Each row is a point. The last column is the point's height on a tilted bowl or saddle (a function of degree 2), plus a little noise. Count its main directions that bend up, bend down and stay straight.

Points:
[[ -5 -28 -14]
 [ -7 -15 -13]
 [-41 -54   0]
 [ 34  85 -39]
 [ 20  42 -30]
 [-25 -37  -5]
 [ 55  11 -78]
 [-30  11 -22]
 [-33  49 -47]
 [ 37  18 -47]]
Directions: 0 up, 1 down, 1 straight

Points:
[[ -8  -9  -9  -3]
 [ 16  -5  -5   1]
 [-36  95 -26  95]
 [ 28 -16   4  10]
 [  9  42  10  -8]
 [-19   6   4   6]
 [  0  -3 -25  -1]
 [ 46  41  12  -8]
 [ 38  32 -19  19]
 [-56 -14  -8  14]
 [ 38  13 -41  31]
 [-50 -28 -13  -4]
 [ -5   3  50  25]
 [ 25 -12   5   8]
 [ 30  16  -2   5]]
Directions: 2 up, 1 down, 0 straight

Points (22 x 5):
[[ 32 -22 -47 -35  19]
 [-20 -59 -24 -65  21]
 [ 16   8  -8 -21  30]
 [ 41  11  25 -41  42]
 [-39   5  17  14  58]
 [ 26  17  36 -27  50]
 [ -1 -32 -51 -24  45]
 [ -8 -44  -2  30  34]
 [ -3  19   7  40  23]
 [-35  14  -4  13  60]
 [ 40 -10  -4 -76  -8]
 [ -3 -47  19  70 -43]
 [-13 -42 -24   7  57]
 [ 95  16  -4 -21  29]
 [ 67  -9   7   6  31]
 [ 20 -14 -31  53   4]
 [ -3   9 -25  81 -13]
 [  4  65 -64 -17  23]
 [-30  10 -70 -39  34]
 [ 51 -21  -5 -38  36]
 [  7  59 -84  -9  45]
 [ 12 -15 -18 -20  38]]
Directions: 1 up, 1 down, 2 straight

Points, 26 rows:
[[-22  46  -9 -16 -22]
 [ 30  34  37  40 -33]
 [ 76  14 -24 -12 -40]
 [-10   1  64  -1 -28]
 [ 66  -1  -2  46 -40]
 [ 47  11  31 -15 -20]
 [ 47 -26 -25 -42 -29]
 [ 70   4  38  22 -37]
 [ 30  24   1 -25 -16]
 [ 45  32   9 -25 -25]
 [ -1  27  15  33 -17]
 [  9 -34   4 -57 -27]
 [-71  84  26  17 -78]
 [ 12 -65  29 -22 -20]
 [ 10  30  -8  95 -71]
 [-27 -35  17 -31 -21]
 [ 42  -6  -7  55 -33]
 [ 23 -20  73 -62 -54]
 [ -5   7  18 -67 -39]
 [ -6  53  17  -6 -22]
 [ 47 -17  24  35 -24]
 [ 48  20  -5  30 -23]
 [ 76 -34  -4  32 -42]
 [  0   0 -10  50 -23]
 [ -4 -42 -71 -13 -44]
 [-69   8  -5  38 -51]]
Directions: 0 up, 4 down, 0 straight

Points:
[[  3   4  -7   0  15  18  -9]
 [-10  -1  40  29  35 -16 -36]
 [-11 -66  -4 -41  60  45 -71]
 [ 10 -11  11 -17  18  -3  -7]
 [ 16  41 -53 -48   6 -23   7]
 [ 46  -8  52  22 -44 -22 -67]
 [ 22   7 -47   2 -25  29 -11]
 [ 18  43  36 -42 -17  39 -52]
 [-30   5  15 -24  -8 -10 -14]
 [-17 -67 -18 -51  -8 -39 -32]
 [ 12 -95   4 -14  -9 -32 -76]
 [-52 -31 -19  11   9 -11 -45]
 [ 18  -9  16 -23 -19 -28 -19]
 [ 19   6 -50  22  28 -15 -19]
 [-18 -11 -24 -27   7  -3  -6]
 [  1  29 -10 -27   5 -12   5]
 [-34 -13 -31  32  43 -30 -44]
 [ 27   3  -9 -49   9 -21   8]
 [-14  -8 -10 -34  44  -9  11]
 [ 66  33  -1  53 -26 -13 -37]
 [ 27   3 -36 -34 -22 -38 -12]
 [ 40   0  14  46 -12 -35 -35]
 [ 35  46  54  -4  31   7 -56]
 [ 40 -79 -15  17 -26 -26 -65]
 [  1  71  30 -16   4 -18 -25]
 [-38  30 -22  47 -29   0 -17]
 [ 12  19   8  45  41 -60 -49]
 [ 68  -5   6  33 -26  -1 -43]
 [ -1  46  -8  -2  50  44 -44]
 [ 64 -28 -52   9  34   0 -63]
 [-16  35 -27  47 -13  -5 -10]
 [-50 -12  15 -14  47 -17 -25]
 [ -7 -53  -3   2 -42  -7 -31]
 [ 38  14  -7   7  11   1 -17]
 [ 29 -28 -20 -19  33  48 -51]
 [-56  22  33  38   1 -25 -62]
 [  4  13  -2   5  16  -5  -5]
 [-12  -2  25  37  11  11 -16]
 [-37 -11 -17 -19 -36  34 -40]
 [-21  78  28  18   6 -73 -68]
 [ 47  -2   4 -30 -12 -25 -31]
 [-24  16 -27  19  -9  14 -12]
 [  2 -20 -45  36 -13  34   3]
 [ 24  -7 -13 -54  21   7  -4]
 [ -5   0 -29   5 -66   7 -10]
 [ 45   0 -11 -35 -20   5 -35]
 [ 23  27  41  -3 -24  -9 -33]
 [-40   5  -8 -25   2   4 -19]]
Directions: 1 up, 5 down, 0 straight

Points, 77 rows:
[[-43 -12 -11  20  56  35  21  36  13]
 [ 38  -6 -12  39  27 -23 -31 -10  11]
 [ -9 -18  11   3  33   8  61 -43   6]
 [-18  31 -26 -15  11 -53  60 -23  -9]
 [ 13 -21  11   4 -53  10  23  -2  27]
 [ 14 -45  -3  14   9  34 -28  70   2]
 [ -5  23 -10 -23 -33   6  25  16  17]
 [-30   1  36 -28  10 -22  16  -2  12]
 [-21 -33  17  32   7 -28 -29  -3  21]
 [ 82   6  61 -24  10  -7  12 -11  59]
 [-53  -3  91   7 -28  14  12 -48  95]
 [ 33  49 -68   4 -21  21  -9 -23  38]
 [-19 -23   3 -27 -50   7  16  16  29]
 [ -8 -19 -26 -48  42   8   0  46  -6]
 [  6 -17   4 -15 -30  10 -25  -1   5]
 [ 47  44 -31  29 -62  -8  22  67  95]
 [ 18  11 -36  35   3  33  32  44  29]
 [-16  20  -7  -2 -21  74  60  42 -19]
 [-57  16  65 -64   3  -6 -13 -15  63]
 [  0  19 -11 -25  -8   7   8   4   6]
 [ 10  26  49  19 -35 -17  32   3  26]
 [  5  19  29  -4   3  75 -18   9 -17]
 [  3   9 -10  -6 -57  24 -21 -30  -5]
 [-41 -65   9  -4 -52 -39 -21 -21  44]
 [ 48  25 -24  -3 -52  -9 -15  18  40]
 [-20 -50 -12  25 -14  55  28   5  27]
 [-16 -13   2  26   3   1  23 -35   4]
 [-39 -43 -26   6 -30  12  12 -57  -8]
 [-23 -27 -50 -47  -9  12  29 -28  -1]
 [-32  32  -2  -6 -30   5   0 -28  11]
 [ 17 -17  22   9  -3   3 -17   0   5]
 [-27  19  44  11 -17 -14 -31   0  30]
 [ 15 -27 -25   1  19 -12   3 -53   5]
 [  4 -10  27 -17 -57  51  52  10  31]
 [  3 -34  27  10   2  18 -60 -17   2]
 [-43  65 -16 -42   3  56 -14 -19  11]
 [ -3  -9  38  -7  -5  37  -4 -13  12]
 [ -9 -27  -5  27 -11  16 -42  41  11]
 [ 11 -48 -35  14 -34 -41  10 -26   2]
 [-29  -6   1  30  25   0  27  -7  14]
 [-50  23 -34   5 -10 -45  27  26  43]
 [ 13   2 -20   3   1  23 -10 -42  -4]
 [-11 -45 -38 -21  22  -1  -5  29  26]
 [ 23 -37   7   2 -12  -2   0   0  15]
 [ 34 -95   4  17  14  18 -12  -6  78]
 [ -1  -2 -15 -38  42 -54  21   9 -17]
 [-25  48   5  64 -22  -5  24  -1  32]
 [-27 -24  17 -14 -21  57   4  -6   7]
 [-77   5 -19   4   3  11   4  12  42]
 [  6 -43 -25  19  -6 -32  -4 -59 -13]
 [-26  36 -14  -3  64  44   7 -38  28]
 [ 39  16 -43  -3   1   4   6  31  36]
 [-10  -4  16  29 -41 -17  51   9  15]
 [ 31  24  29   6  46  24  36  18  -4]
 [-75  30 -36  20  -5  21  49  39  46]
 [  9 -40  25  -8  14  15  -5   6  14]
 [  5 -20  15 -12 -11   3   1 -10   9]
 [-31  13  21  19 -26  13  -8 -12  16]
 [-14 -48  20   9 -32   4  25  12  36]
 [-33  23  -4  15  -2   4  48  -8   2]
 [-13 -54  -4  46   9   2  -4  -8  37]
 [ 26  90  24 -28  20 -11 -35  58  36]
 [ 21  17  19  16  19 -34 -25 -13   8]
 [-33   0 -10 -38 -23  54  17 -27 -12]
 [-18   7  -9  11   0  25  24  14   3]
 [ 18  12  18   8  13  27  17  -3   6]
 [-21  -7  23  -1  -4  22 -30  61 -13]
 [ 28  -2  -1   5   4 -21 -33   7  -5]
 [ 18  14  34 -14  -8 -11 -11  26  -1]
 [-12  39  45  21 -72   1  -9 -13  55]
 [-16  12  27  -6 -17   1  -5   2  13]
 [-17  45  20   7  15  50 -58   4  -4]
 [ 42 -37 -43  14  43 -27   1  35  35]
 [ 27 -10  21 -28   4 -38  25  -8  -5]
 [ -4  24  -2 -62  23 -44  -7  61 -38]
 [-17 -33 -49   9 -12 -11 -25  -3  19]
 [  4  55 -34  37  28 -23  47  25  44]]
Directions: 4 up, 3 down, 1 straight

Points, 69 rows:
[[ 34  12  31  31 -20 -13  44   8  39]
 [ 14   8  30  11  -6 -16  -2 -29  15]
 [  8   4  -8   2  15  35  11 -47 -20]
 [ 18  -2 -48  13   5 -61  12  -9  33]
 [-10  22 -70  41   1  24  -5 -32  22]
 [-52 -36  11  27 -13  18  31 -30 -19]
 [ 21 -29   5 -17 -22 -30  28  16  11]
 [-19 -16  15 -19  34  14   3 -15 -21]
 [ 35  21   2  -3  -4  -7 -14  31  -6]
 [ 21   6 -95 -23  -9 -64 -29  31  95]
 [ 41 -17   6  35 -16   7  27  45  49]
 [-22  -1  40   9   1  55  -9 -11  -7]
 [-36  15  16 -34  13 -20   8 -66  11]
 [ 11 -29 -26  49  18  26  46  -8 -11]
 [-16 -19   2  33 -43  40 -73  -6  33]
 [ 47 -12 -48 -15  35   6   7 -32   0]
 [-15  39 -12 -40  -6  34   1 -29  -5]
 [ 15   8  35  13 -30  -8  16 -17  28]
 [-16  14  -5  13  21 -54 -10 -14  27]
 [-20 -36   0 -34  10 -49 -26 -43  56]
 [ 34 -10  34 -20   1 -19 -33  18 -15]
 [-21  16 -11   3  60   4  11  18   4]
 [ 30 -12  30  -5   1  -9  -3  11  -2]
 [ 22   3  14 -29  12 -13   3  10 -11]
 [ 29 -18  11  37  -2  12 -19  18   4]
 [ 16   6  -4  43  -5  18 -18 -22  15]
 [ 28 -25 -49   1 -11  26 -54 -39  20]
 [ 21 -15 -20 -10 -14 -27   7 -54  26]
 [ -2 -24   8  17  -8  -9 -17  43  -5]
 [  1 -25  10   7  13   9  45  37 -15]
 [ -5 -14 -39   3  15  -1 -54  41 -30]
 [ 18  13 -24 -42  48 -16  12  45  43]
 [  7 -50   7  19  -2  54  -1 -46  16]
 [-11  14  51  31  20   9  -9   9  13]
 [ 11  -1  -6  41 -26  13   2 -14  34]
 [  5   7 -11  25   3 -18 -22   2  -4]
 [  0  24  36 -14  -6  30   8  20 -23]
 [ 30  29  -7 -10   1  13  34   4 -14]
 [ 40 -22  42 -79   7  29 -24 -15 -28]
 [-32 -30 -10  48  -4  46 -19 -41  29]
 [-12 -14  25   3  46 -71 -29  30  46]
 [-42 -24  23  52  27  29   9 -40   5]
 [-11 -41   5  56  46  -3 -14  25  -6]
 [  7  35 -29   3  14 -46   4   5  20]
 [ -4   0  36 -29  73 -11  59   3 -39]
 [ 19  14  -6  50 -38 -41   2  50  40]
 [ 49  -7 -12  28  -1  24 -39 -31   2]
 [ 34  17 -36   3  19 -46  -9 -28  10]
 [-33  30  14 -17   7 -73 -31  52  48]
 [-15  -8  20 -18  38  28  51 -32 -90]
 [-15   0   1  -6  29  26 -53  63 -42]
 [-16   3   4 -11  17  -5  17 -12 -17]
 [ 20   7 -24   7 -64 -11 -39  14  41]
 [  6 -28  34   4 -29  14   4  26  14]
 [-26   1  44  13   9 -49  34  18  10]
 [ 63  21 -68   5   6 -17  51  12  59]
 [ 13 -11 -15  27   2  14   3 -31   4]
 [ -3  17  31  36 -34 -30   0   5  39]
 [ 24 -40  18   9   0  27 -29 -30   9]
 [ -8  -4  11  70 -10  -1 -10  -4  33]
 [-25 -33   8 -11 -57   2 -16 -14  49]
 [-48   3  53 -31  11 -44   7  48  27]
 [ 18   2  -3 -35  64 -70  12 -21  51]
 [ -6 -29  14  -7  11 -25 -39 -16   7]
 [ -5  25  -7 -27 -42  39   6   1  15]
 [-20 -17  69 -16  -4  -9  23  34 -15]
 [ -5  -7 -20   2 -22 -17  45   6   3]
 [ 10 -35  14 -15   0  -9 -28 -36   9]
 [ -4  46 -23 -37 -14 -30 -19 -16  36]]
Directions: 3 up, 1 down, 4 straight

Points, 61 rows:
[[  4  -2  -1  15 -48  -8  30 -20  -6]
 [ -8  43  -6  55  24   7  -6   9  18]
 [ 28 -26 -17  25   1 -59  -7 -28   8]
 [ -9  29 -27 -20   8 -89  17  69 -20]
 [ -3 -24 -21  12  -7  -7  -9  39   9]
 [ 24  -4  -1 -11 -42   5  -9 -26  -6]
 [  1 -31 -38  60 -10  -1  -2  42  41]
 [ 21  13 -17  31  13  -6  51  68 -18]
 [-32 -14 -22 -65   4 -47  16  33 -28]
 [-22  28 -16   5 -32 -44  24  16   4]
 [-20 -16  17  -1   0  22   8  47  -4]
 [-64 -32 -11 -46   6   5  39 -77 -95]
 [  3 -31 -33  -5 -14  16   0 -21  -9]
 [-13 -44  20  19  34 -27 -30  20 -20]
 [-10  45  27  69 -42   7  23 -49 -16]
 [ -6 -25 -39  46  -3  36 -20  37  35]
 [  4 -34 -12 -56 -18  -4  15  19 -26]
 [ 10 -16 -77 -45 -45  13  66  39 -65]
 [-28  -1  -3  10 -37  11  13   6   1]
 [-45  11 -23 -33 -22 -61 -17  -4  -4]
 [-64 -58  17 -70  -2 -16 -18 -64 -92]
 [ 48  35  -9  -6  32  -9  21  20   2]
 [ 32 -48 -34  -6  17  57 -40  -1 -34]
 [-28  35  25  14 -23  -5  -4  42   4]
 [-72 -18  -6 -25   3  27   9 -56 -64]
 [  2 -26 -41  -2  64 -26 -15   4 -17]
 [ -6  -2 -15   0  70  21   9  -3 -26]
 [ 56  -5  -9  48  83 -62   9   5 -46]
 [ 73 -20  10  13   7  54  35 -18 -45]
 [ 62   0   1  -3 -22  17  -2  25 -13]
 [-50 -46   2   1 -23  27  15  41 -24]
 [ 86  -9  45  22 -14 -10 -15   5 -33]
 [-11 -18   3  -8   3  22  43  -4 -16]
 [-43 -30  30 -30  -3  48  15  -8 -25]
 [-28  35   3  50 -34 -28  15 -20   4]
 [ 13  38 -45  29 -28 -26 -42 -33  29]
 [ -5 -15   5   6 -11 -35  67  14 -24]
 [ 45 -16   9  30 -39 -57  30  38 -22]
 [-50  -8  45   1   5  41   6  27   6]
 [ 68  -1  64  45 -43 -16  26  20 -42]
 [  0   9 -29  20  52  -3  20 -21  -8]
 [  6  51   8  38 -41  34  26   0   0]
 [ 43 -60  85   7  30  58 -18 -69 -77]
 [-38 -11   3  20  24  51  31  -6 -10]
 [ 63  -2  15 -11  38 -47  59  44 -37]
 [ 16 -29  23 -49  25  16  -4  -2 -13]
 [ 30 -38 -36  19 -20  22  21  35  -8]
 [ 10 -61   1 -23  15 -47   8   4 -35]
 [ 46  -4  57 -13 -71 -11  45 -10 -36]
 [-38  10 -47  15 -51  13 -54 -35  -5]
 [-26 -45  51 -22 -54  -2  48 -51 -69]
 [ 13 -21   3 -43  -6  35 -33 -25 -20]
 [ -4 -22 -34  63   2  44  57 -29  -6]
 [ 15 -32  20   6 -87   2  13  36 -45]
 [  0 -53  -3  44  18  -1  43 -41 -37]
 [  8   0  70 -17  34 -95   1 -10 -29]
 [ 10   8 -14  37 -14 -17   4 -22  18]
 [-56  28  11  11  31  37   9 -32 -19]
 [ 29  50  23  29   5 -34 -25  85 -28]
 [ 53  42  38 -90  32 -13  -4 -16  58]
 [  9  11 -14 -32  24 -17 -23  21   7]]
Directions: 2 up, 6 down, 0 straight

Points (66 x 9):
[[ 13  19  33  -2  27  -4   5 -26  -5]
 [-27  25  30  16  -6 -30  55  -2 -41]
 [ -1  28  10  -6 -21   9  43   1  -8]
 [ -6  34  -7  48  14 -29 -20 -39 -59]
 [-23  49   5  12  79 -33  24 -15 -82]
 [ 19  25  19 -12   5 -19   0  21 -24]
 [  5  -2  29  -4  -2 -27  27  -8 -16]
 [ -7 -52  18 -15 -17 -36 -33  24 -39]
 [-27  -5  -2   4  24 -34  46 -24 -27]
 [ 11 -24  12 -11  -8   4  27  51 -39]
 [ 36  -2   3 -11  10  20  -5   1  -4]
 [ 30  14  11  15  23   1 -55 -11 -19]
 [ 33   9  10 -21 -36   5 -10   6 -10]
 [-13  22  20   6  -6  11 -18 -21  11]
 [  1   5  15  -9 -20   4 -24 -41  12]
 [-49  -3 -25 -38 -33  17 -13  22 -19]
 [-39 -21  -6 -21  -7 -11  -6  -6 -10]
 [-21  12 -36 -20 -12 -25  11  34 -20]
 [ 38  67   3   9 -17  -7 -28  22 -54]
 [ 12  13  -8  15   9  -2 -18 -27 -10]
 [-20  41  15 -10  15 -45  18   3 -43]
 [-10  13 -13   8 -66  12   2 -37 -31]
 [ -5  17 -22 -12 -13  42  36 -22 -13]
 [ -6 -12 -11  12  31  -6  -4 -18 -16]
 [ -3 -40  74   0  50 -21  -1  -5 -62]
 [ 34  -7  33   3 -20  -5  -8   7  -8]
 [  6   0 -42 -42 -33 -31 -15  16 -32]
 [ 34  -1 -17   7  56  14 -38 -10 -54]
 [-13  13 -12 -47 -43  40 -40  49 -10]
 [ 23  16 -20 -41 -30   5  34  -2 -30]
 [-32  12  67  47 -10  -2  -4 -37 -15]
 [ 13  26 -29 -11  13  -5  17 -56 -36]
 [-11  52  -9   7  15  15  -7  37  -8]
 [ 11  29  23 -38  30 -24   7  27 -50]
 [ 30 -52  45 -23   3   4 -37  -9 -14]
 [  4  13 -10  27  21 -22   1 -72 -47]
 [-27  -3   5  26 -27   2  48  12 -29]
 [-19 -36  23 -47 -22   3  18 -72  -4]
 [ -5 -42  34 -19  12  -8 -15  30 -30]
 [-32  12   6  49  -1  -1 -42 -44 -39]
 [-27   4  16  40   7  22 -29 -10   1]
 [  4 -13   6 -20  49   8  20  13 -26]
 [ 12 -18  33  16   0  54 -21 -28  23]
 [  8   3  24 -27   0  20  14 -17   9]
 [-18 -12  -9  14 -35 -20  12  33 -33]
 [  6  22  -7 -11  10 -44  -4  17 -37]
 [ 50   3 -13 -24  -5  -4 -32 -15 -32]
 [-42 -30 -18  32  12 -28  13 -27 -54]
 [ 17  -7 -35  30 -46  41  20  10 -24]
 [ 64 -16   0 -43 -52  35 -31 -11 -34]
 [-55 -81  46  13 -38  33 -22  13 -95]
 [ 37  -5  33   1 -11  -1 -17  23 -11]
 [ 25 -18  30  10 -36   8  47  -6 -20]
 [ 14  55   8 -52 -56  -6 -19 -10 -51]
 [  4  27 -14 -18 -42  10  29  34 -30]
 [ -7  10  10  -7   4  24  34 -31   6]
 [-77  11 -95 -17  18 -21 -16   7 -81]
 [  6  10  -8 -12   6  -4 -15  42  -8]
 [-20 -27  41   3 -12  31 -37  42   3]
 [-18  23 -28 -15 -17 -42  24  38 -40]
 [ 54 -28  12  -4 -42  14   0   3 -25]
 [ 20  33  17  51   2 -12   4 -38 -22]
 [-35  29  -3   2  22  88 -15   1 -39]
 [  1 -11 -28 -19 -23  60   8  -5 -21]
 [-21  19  -5  15   9   9   8  49   0]
 [  9  22  21  25  -8   3 -13   3   9]]
Directions: 0 up, 5 down, 3 straight
